Rows are points. Two turns around zero, p and q, are shown by what they do to some points. Write where each new point lands after one turn and then the other. Backwards means that the second turn is done in reverse. Each puzzle has new turns, and all numbers are rounded.

Turn p:
[-7 29] => [-29  -5]
[20 16] => [-14  21]
[-23 -46] => [ 44 -27]
[ -9 -40] => [ 39 -12]
[19 42] => [-40  22]
Turn q:
[ -2 -15] => [ -5 -14]
[-43  -7] => [-44   1]
[46 22] => [49 13]
Where do these land?
p, then q: [-23  59] => [-63  -6]
q, then p: [  4 -17] => [17 -1]
p, then q: [ -3 -45] => [ 43 -15]
q, then p backwards: [ 16 -24] => [-26 -13]
q, then p: [ 5 27] => [-25  12]

Turn p:
[ 32  50 -33] => [65  8 20]
[ 29 -40  17] => [-11 -41 -31]
[24 23 21] => [ 14 -27  25]
[-18 -25 -21] => [-11  22 -28]
[-23  -3  35] => [-37  -6  19]
[-44  -6 -19] => [-20  44  -6]
Turn q:
[-18  39  25] => [32 -3 38]
[-10 -36 -13] => [-33  18 -11]
[-33  30  15] => [23 15 38]
[ 18 -29  20] => [-31 -25  -2]
[ 43  -3 -47] => [ 10  -5 -63]
Where do these land?
p, then q: [  7  12 -39] => [ 27 -21 -24]
p, then q: [-7 13 19] => [-9 -6 21]
p, then q: [-29   9 -20] => [34 -2 12]
p, then q backwards: [-9 30 -3] => [-26  15   8]
q, then p backwards: [ 38 -64  42] => [ -4 -48  71]

Turn p:
[-32 -31 -44 -37] => [-46 -41 -34 -17]
[ 34 -24   5  43] => [ 27 -22  44  21]
[-14  39   6  27] => [-1 37 -1 33]
[-2  3 26  4] => [ 3 19 16 -9]
[ 17  59 -10 -20] => [ 31  29 -49  10]
[ -4 -46  17 -17] => [-14 -22  23 -38]
Turn q:
[  0  25 -31 -18] => [-24  -8 -14  33]
[-18  13  40   9] => [  5  40  -6 -22]
[15  4 -5 29] => [29  1  4 15]
[-30 -80  17   5] => [ -2 -16  63 -58]
[ 23   8  35 -11] => [ 13   4 -34 -25]
[  9  30 -56 -14] => [-23 -21 -13  56]
Where do these land?
q, then p: [-33 -11  30  24] => [ 22  39 -18 -19]
p, then q backwards: [ 46   7 -33  19] => [ 47   4 -27  26]
q, then p backwards: [-22  21   1  15] => [-13  23  15  17]
p, then q: [ 12 -13  46  11] => [  3  13 -40 -28]
q, then p: [-43  26  17  20] => [ 10  49 -19  18]
q, then p: [  3  -1 -20 -64] => [-63 -23   0  -2]
q, then p: [ 36 -30 -41 -25] => [-24 -45  40 -16]

Turn p:
[ 21  11 -35 -41   0   8] => [-26  22 -18   5  17  42]
[ 40  36 -65  -4  11 -37] => [-8 17 10 42 71 37]
[16 -9 23 22  7 21] => [ -6 -29  23 -15 -14  -2]
[-12   5 -68 -12  17  14] => [-24  -8 -46  40  24  22]
[-17  26  45  17 -15   5] => [ 21   7  31   6 -42 -16]
[-29 -28  62   4  14  -7] => [  2   1   8 -35 -32 -58]
[-20 -40  38  15 -35  -5] => [ 43 -10  -7 -41 -25 -24]
Turn q:
[ 22 -14  43 -21   6  24] => [ 37 -24  22  25 -22  -3]
[-32  27 -15   7   6  -5] => [-14  11   1 -20  28  24]
[ 54  70 -40  87 -71  32] => [-44  29 -89  97  51  19]
[-20  -3  10  -1  38  -5] => [  6   7  37 -18  12  -3]
[ -2 -34  44 -10 -36  14] => [  4 -61   3  15 -25  -7]
[ -6   6  -5 -11  10 -41] => [-20  21  13 -22 -20   9]
[ -2  -1 -10 -34  17 -17] => [ 13  17   7 -29 -21   6]
[-10 -16 -19 -21   4  15] => [ 22  -5 -13 -25   2 -10]
[ -5 -35  -7   3  26 -17] => [ -4   6  20 -23  -6 -36]
Where do these land?
p, then q: [ 14 -42  -3  -1  14 -37] => [ 19  32  27 -32 -20  -2]
p, then q backwards: [ 26 -42 -18  -3 -34  17] => [-41  15 -13 -37 -21  19]
p, then q: [-10   4  23 -31  51   7] => [-35 -13   9 -37   9  36]
p, then q: [ -1  -3  50  31  37 -14] => [-34 -18  38  -9 -44   8]
p, then q backwards: [ 36  29 -24  22 -28  25] => [-12  41  47 -16  -7  14]
q, then p: [  1   2 -36  14 -21  58] => [-32 -25  -9  18  57   4]
p, then q backwards: [-37  42 -37   6   3 -18] => [53 20  5 30 -5 26]
p, then q: [-28  11  45 -38 -21 -38] => [-14  32 -13  20 -25  62]

Turn p:
[ 38  23  35  19   8 -18  33  32] => [ 14  41  19  -7 -35  22   4  45]
[ -7  25 -50 -13  38 -15  45  28] => [  9  16 -41 -12  26 -13  50  48]
[-14 -46  -5 -18 -11 -10 -38 -20] => [ -2 -51 -14   2  -2 -11 -33 -27]
[ -6   1 -22  49  14 -46  15   0] => [ 11  16  -5 -11 -26 -61  11  21]
[ 39  -8 -33  11 -25 -29  31   3] => [ -8  18 -43 -17 -49  -5  17   4]
[ 39 -31  25   6  43  27 -46 -30] => [  9   9  10 -36  24   9 -78 -19]
[-13 -38  42  40 -48  28 -32 -39] => [  9 -12  46  13 -30  -6 -33 -78]
[-22  43 -40 -27 -17  38 -33  38] => [-33  11 -26  65  50  13  15  -2]
[-35  -8   8 -10  -3  -4  44  22] => [ 34 -20   6   8  -4   8  45  13]
[  0 -10  40 -31   0  -9 -24 -28] => [-16 -39  29 -16   0  20 -29  -2]
[-19  49   0 -27   1  36   5  -7] => [-28   9  19  10  45  25  31  -3]
Turn q:
[ 21 -66  45   9  34  14  11   7] => [ 13   2  49 -62  10 -30  24 -23]
[ 10  25  -9 -14  15  -1 -36  -3] => [-32  16 -21  -4   7  26   0   0]
[ 24 -19  11 -26 -36 -16  51 -20] => [ 26  -1  -5 -15 -37 -49 -39   9]
[-24 -34 -17 -26 -50  -5  23 -19] => [ 12 -36  24  10 -34 -12 -50  15]
[ -1  40 -11  31  -6  -8 -48  -4] => [-15  27 -17  38  18  40   1 -23]
[-39  60 -25  14  13  47 -26 -34] => [-58 -17 -21  62 -11  22  37 -14]
[ 29   0 -18  -6 -31  -1  13  40] => [ 40 -17 -35 -16   4   9 -21  -2]
[-11  -8 -15   9 -34 -12  44 -21] => [ 23 -17   5  31 -14 -37 -28   6]
[-21  55  20   6  18  -1 -42  31] => [ -7  32 -18  16   4  57  44  12]
[ 12 -51  19   4  78 -16   9  22] => [ -4  12  38 -60  53 -26  32  18]
Where do these land?
p, then q: [ -6 -26  -4  24 -26  31  31 -31] => [-24  11 -10   8 -35 -45 -25  -9]
p, then q: [  1 -25  18 -12 -13  -3  19  36] => [ 21 -21 -16 -13   1  -4  -7 -39]
p, then q: [  9   8  -1  -2 -35 -21  36 -32] => [ 16 -22   7  13 -46 -17 -18  20]
q, then p: [-41 -14  22 -82  29  -2 -12 -46] => [ 15 -51  32  81  -9  23  32   8]
q, then p: [-58  41  29 -42  56 -30 -36 -42] => [26 12 52 77 16  1 68 21]
q, then p: [ 54  24 -26   9  12  27 -31  28] => [-10  -5 -38 -36  54 -13  18 -23]
q, then p: [ 15  39 -18   9   3   9  16  52] => [ 14  31 -58 -22  11  -2  11   0]
p, then q backwards: [-14 -34  25  14 -41  -1 -30 -12] => [ -8 -22  -6  14 -48  28   0 -31]
q, then p: [ 10  16 -47  37  -4  13  -5  29] => [ 25  21 -27 -37  24 -27 -17 -15]
p, then q: [ 30 -10 -39  25  19 -15 -14  39] => [  3   4 -42  22  41  32 -23   5]
q, then p backwards: [ -1 -19  41  20   0  -7  26 -22] => [-19   5  12  54  -1  -4  11 -10]

Turn p:
[ 46 -52  21   9 -13   4  16  70   8] => [ 62  44  10   7 -23 -51 -25 -13  30]
[-45  -2 -17  27 -29  -8  15  28 -26] => [  1 -14  50 -34 -22 -16  -7  17 -27]
[ 61   3   8 -25  18  -8  -1  68 -15] => [ 60  18 -28  20 -29 -13 -32 -49  -8]
[-13  18  24  33  -7 -23 -26  26 -11] => [ -6  30   4 -24 -29 -11  21  -9 -35]
[65  0 30  9 10 -7 51 23  6] => [ 44  14 -19  63 -34 -28   0   6  10]
[-32  10   0  10  34  16  20   7   1] => [  7  -5   1 -12 -22  35  -5  34  -1]
[ 18 -27  43 -17   7 -12  10  18  20] => [35 43  5 25  7  2 10 -7 17]
[-20  28  -6 -26  -2 -28  18  34  23] => [ 49 -11   4  -7  14  14  12   5 -39]
[-11 -17 -37  14  -7 -17  -6 -71   0] => [-64 -16   5  10  44  -9 -12  27  -4]
[-15  16 -37   9  -1  34 -36 -65  31] => [-58 -35 -38 -30  39   8  16  19  23]
[-27  -2 -22 -20  21  13 -32 -72 -18] => [-70 -20  -5  -4  34  45 -11  -4  11]
[-25  24  -6 -23 -32  38 -28 -66 -19] => [-61 -50  10 -13  21  23  33 -26  24]
Turn q:
[-25  43  -1  18  10  45  24  -5  13] => [ -8   3  28 -44  -8  17 -11 -21 -44]
[-32  45   2  28  30  35  19  26 -27] => [-14 -10 -20 -48   4  35 -16 -13 -56]
[-12  -2 -47  49 -37 -20 -44 -35  27] => [-22  16  11  62 -31 -48 -15 -42 -23]
[ 35 -27  -6 -55  32  18  -3  35 -24] => [ 13 -42  -4   6  11  50  -6  43  40]
[  2 -52 -36  28 -68 -26  -1 -33  32] => [ 31   5  16  54 -46 -73  15 -18   4]
[ 25  -2  17 -30 -17 -10 -15  27  24] => [ -6  12   9   1  -2 -10 -18  43  34]
[ 15  43  36  28  28  19  27  14 -37] => [ 10  19 -35 -55  14  41 -21 -20 -11]
[-15 -10 -16 -14 -58 -37 -15 -31  -3] => [-19 -12  -1  20 -14 -65  19 -18  26]
[-42  16  34  31  21   9  10  26  -9] => [ -1  12 -24 -33  28   3  -3   9 -53]
[ 23 -14  -4 -39  33 -36  16   2   8] => [-4  9 -2 13 -1 31 41 27 36]
[ 26 -39  20 -45  28   3 -17 -26  -4] => [ 18 -12  21  24  44  21  15   9  47]
Where do these land?
q, then p: [-27 -45  32  42  39 -27 -40 -29 -27] => [-41  -4 -42  21 -38  14 -52  47 -24]
q, then p: [ 14  -2 -46 -39 -41  -9   6 -24  16] => [ 12  25  34   6  27 -32  46  24   5]
p, then q: [-51  21  -4  -9 -11  30 -29  -6  20] => [ 14 -34  37 -23   9  19  29  29  11]
q, then p: [ 36   2 -48 -44 -43  48  -7 -11  42] => [  7  62  25 -10  16 -30  68 -19  30]
p, then q: [-32  34  33  40  17   7   6 -22   6] => [ 13 -31  -5 -49 -31 -16   0  21 -23]
p, then q: [ 27  -6 -23   5  42 -46  43  34  12] => [-10   1 -53  29 -16  19 -61 -11  14]
q, then p: [-21 -46   4  30 -28  16  47 -25 -20] => [ -9  -1  -1  75  12 -32 -26 -15  -2]
q, then p backwards: [ 40   8  45  22  28 -28 -18  52   9] => [  5 -35   1  14  74 -13  -7  -2  41]
p, then q backwards: [ -9 -28 -11 -15   3 -14   4  12 -17] => [ 11   5  10   9   0  31 -17  -7  16]
p, then q backwards: [ 24   9  21 -25  24  40  -1 -14  -7] => [ 42  -1 -25  -7  14 -18  -2 -11 -32]
q, then p backwards: [ 40  51   5  33  -1  29 -15  38 -24] => [  2 -16 -38  -2  65  13 -31  25 -28]
p, then q: [-41   4  -9 -39 -30 -47   4  -5 -10] => [ 29  -5 -22 -20  59  31   8 -15   7]

Turn p:
[ 35  37  -5 -55  -8 -45   9  32  -7] => [-13 -38 -13  -4  10 -39  44 -56 -19]
[-18  -3  -9   7   4  -9  24  -5 -45] => [-17  10  39  18  -4   5  23   0  20]
[-53 -22  -5  -3 -30 -36  18  17   7] => [-28  18  38 -33  24 -39 -13   3  17]
[ 28 -40  41  18  -5  39   8 -13   9] => [-10 -15 -26 -17   6  60 -16  31  12]
[  6 -36 -23  24 -23  48 -32 -21   1] => [ -9  24 -38  12 -32  12 -31  41  27]
[-28  30  40   7  15 -29 -22  35 -25] => [  3  -9  35   1  22 -22  35  28 -50]
[-54 -37  -1  17  42 -41  -6  10  -6] => [-13  32  49  26  53 -12 -24  13 -12]
[ 18  -7 -22  47  -7  32  -5  -3  15] => [ 10  44 -30  -6 -22  27  -7  13   5]
[ 15 -53   6  15   0  38 -32 -33   1] => [ -6   0 -36  24  -1  31 -37  45  25]
[-17  -1  -2  14  -9  37 -18 -51  10] => [ 35   0  -3   6 -27   9 -31  33  29]
[ 22  79 -26 -75  12  -3  41  40  22] => [   8  -41    6  -19  -40  -28   19 -101  -43]
[ 46  54   7 -16   6 -31  14  -8  18] => [ 42 -25 -20 -10  10  -4  39 -48  -9]
Turn q:
[  9 -19  36   8 -22  28 -33  29  15] => [  4   6   9  60  25 -11  24   9   9]
[-25 -27 -22 -19 -12 -16 -22  -8  -1] => [ -6  15 -17  -8   8  33  -1  36  10]
[ -9 -37 -33  -3  16  18  61   0  35] => [-61  20  -5 -43  24   1  25 -30  -9]
[ 22  26 -26   6 -20  17  -7  22 -91] => [  6 -58  13  19 -21   9 -30  30 -71]
[ -8   6 -17  37 -25  15  57 -48   5] => [ -5  31 -34 -21 -10   5  -2 -55 -50]
[ -7 -26  53  -5 -13 -27  -1  27  31] => [-19  34  -6  35  -4 -35   6  13  44]
[-16  16  13 -17  88  14 -14  18 -26] => [ 26 -51  22 -47  26 -47   8  28  17]
[-20  29 -23   2 -29 -18 -22  17   3] => [  5   0  -1  16  10  27 -50   5   7]
[  3   0 -14   9  36 -33 -35  13  -3] => [ 20   5  42 -20   1   2 -15  31  19]
[ 51  32  32 -20 -19   3  14 -70  32] => [ 30  -4 -24  10 -58  16  37 -67  24]
Where do these land?
q, then p: [ 28  15 -18   4 -40  44  -9 -14 -23] => [-20  18   1  22 -23  45  12  29  32]
p, then q: [ 27 -57  19  13  30  32 -21  11 -32] => [  3  -4  10   1  75 -12 -15   8 -43]
q, then p: [ 35 -45  33  45  42  20  26   1   3] => [  9 -28  52 -21  37   5  53 -26  19]
q, then p: [-14  49   5  17 -10  -1 -19   9   3] => [ 19   5 -41  26  15   6   1  20  -4]
q, then p backwards: [ 11  25 -15  -2 -31 -28 -18 -38 -32] => [ 10  20   0  11  17  63  -6 -16  18]
q, then p: [ -6  10 -23 -27  39 -19  41  35   8] => [ -8 -30  21  -1  27 -40 -48  11  -4]
q, then p: [-59 -52 -13  13  56  -9  49  17  34] => [ 22 -38  60  20  15 -51 -17 -55 -40]
q, then p: [ -8  34  31 -23 -57  -2  -7 -11 -21] => [ -5  61 -41   7 -15  -8   1  17  24]
p, then q backwards: [-48 -19 -24 -30  68 -17  -5 -15  26] => [ -2  54  -3  58 -21   2 -12  54  10]
p, then q: [ 27  19  16 -15 -42   5 -24 -26  21] => [-47   9  23  -7 -11  42  11   8   9]
p, then q: [  8  20 -10   5 -56 -26 -13  30  11] => [-35  -9 -15 -31 -32  16 -34   4  24]
